Each row of a before or after table is a point. The points were changed in one or more steps. Then noise was added and the rows were shuffled. The steps act on columns, c1 being the first. Write out the steps. A step turns or swaps two columns, mirrors them in a line or flattens them onto one, adds a multiple of one to another, or multiplies or shifts one. Angles are multiples of 10 degrees, from the lower column toward the higher: turns from -170 to 170, lines from 10 to 170 but not 90. Use the fewest steps. Two steps may share a column if one is a turn and the other turns, adds or multiplies; they go together, in the order done. Otherwise the lowest column goes first.
(in the rows, 100 means zero)

Before, 13 rows:
51 78

88 89

128 126

132 61

64 42

140 75

26 103

88 71

32 70

63 113

84 138

30 75

131 84
After, 13 rows:
128 132

63 117

26 103

84 150

30 68

50 71

131 50

132 79

87 62

138 67

89 87

33 61

63 23
Steps: multiply c2 by 1.3

Before:
102 166 41 147 170 53

83 100 88 114 62 70

109 110 92 149 121 145

125 150 90 105 129 127

94 64 70 126 113 114

74 109 124 62 96 59

148 103 87 125 96 96

115 125 115 103 154 146

94 106 160 83 121 140

195 89 116 93 104 75

135 57 85 104 101 47

87 102 150 120 94 96

127 89 137 111 117 99

128 55 137 101 145 80
After:
106 70 118 145 153 102

64 66 86 97 95 126

99 85 91 146 122 150

113 101 160 140 121 84

139 49 40 52 169 147

20 48 114 72 103 92

73 92 139 100 118 112

82 131 71 114 114 126

111 109 152 95 95 121

45 111 86 47 101 104

114 108 90 68 61 113

112 46 87 128 128 106

125 111 123 59 97 62

49 117 137 81 144 101
Steps: turn c1 and c2 by -140 degrees; swap c4 and c6

Before (12 x 9):
102 109 85 104 85 97 122 87 113

77 124 87 82 104 102 98 98 116

102 113 103 91 101 100 107 107 108

90 94 118 84 81 108 115 116 81

82 102 119 118 91 90 116 87 120

68 101 115 101 109 97 121 102 97

102 86 104 97 104 106 93 103 93

102 100 99 110 113 79 92 91 84

101 115 83 109 113 106 98 91 85

98 96 109 110 87 98 93 110 105

85 107 118 93 89 96 95 98 115

104 88 102 106 97 72 90 113 92
After, 12 rows:
106 113 104 101 99 92 107 107 107

69 96 117 109 81 84 113 115 81

93 95 108 96 87 111 92 110 106

55 107 118 95 90 93 96 99 115

31 122 87 104 105 82 97 97 116

107 109 86 98 84 105 120 86 114

107 84 106 106 104 97 93 102 93

45 103 120 89 90 119 117 87 120

103 115 82 104 114 109 98 89 86

112 88 102 71 95 106 90 114 91

4 100 116 96 110 101 121 102 97

105 101 99 79 113 111 93 91 83
Steps: multiply c1 by 3; swap c4 and c6

Before:
183 135 195 140 113 151 76 36 132 51 113 122 82 57

119 77 81 178 177 130 37 84 120 57 137 58 141 70

34 80 79 69 126 126 115 121 29 130 95 133 53 111

98 118 108 65 82 88 126 194 58 160 97 103 28 127

34 90 79 41 119 107 70 102 41 129 50 61 128 116

119 126 153 149 90 145 46 93 117 32 176 102 126 65

105 118 83 48 123 113 141 140 19 108 91 123 106 117

43 58 97 121 128 63 95 143 75 99 78 93 142 62
After:
43 64 97 79 127 68 125 136 103 96 79 86 140 63

189 134 190 54 109 148 81 41 84 56 111 124 81 51

28 80 82 129 125 116 157 117 118 125 101 132 52 107

113 125 155 49 94 142 115 90 76 33 174 97 121 64

104 115 108 133 79 89 122 196 118 156 94 106 34 131

96 113 89 150 125 114 151 143 129 114 92 124 103 113

36 89 78 152 119 100 171 104 104 131 48 61 132 116

123 76 77 24 175 131 116 87 67 58 138 49 137 70
Steps: multiply c4 by -1; turn c7 and c9 by 120 degrees; multiply c9 by 0.4
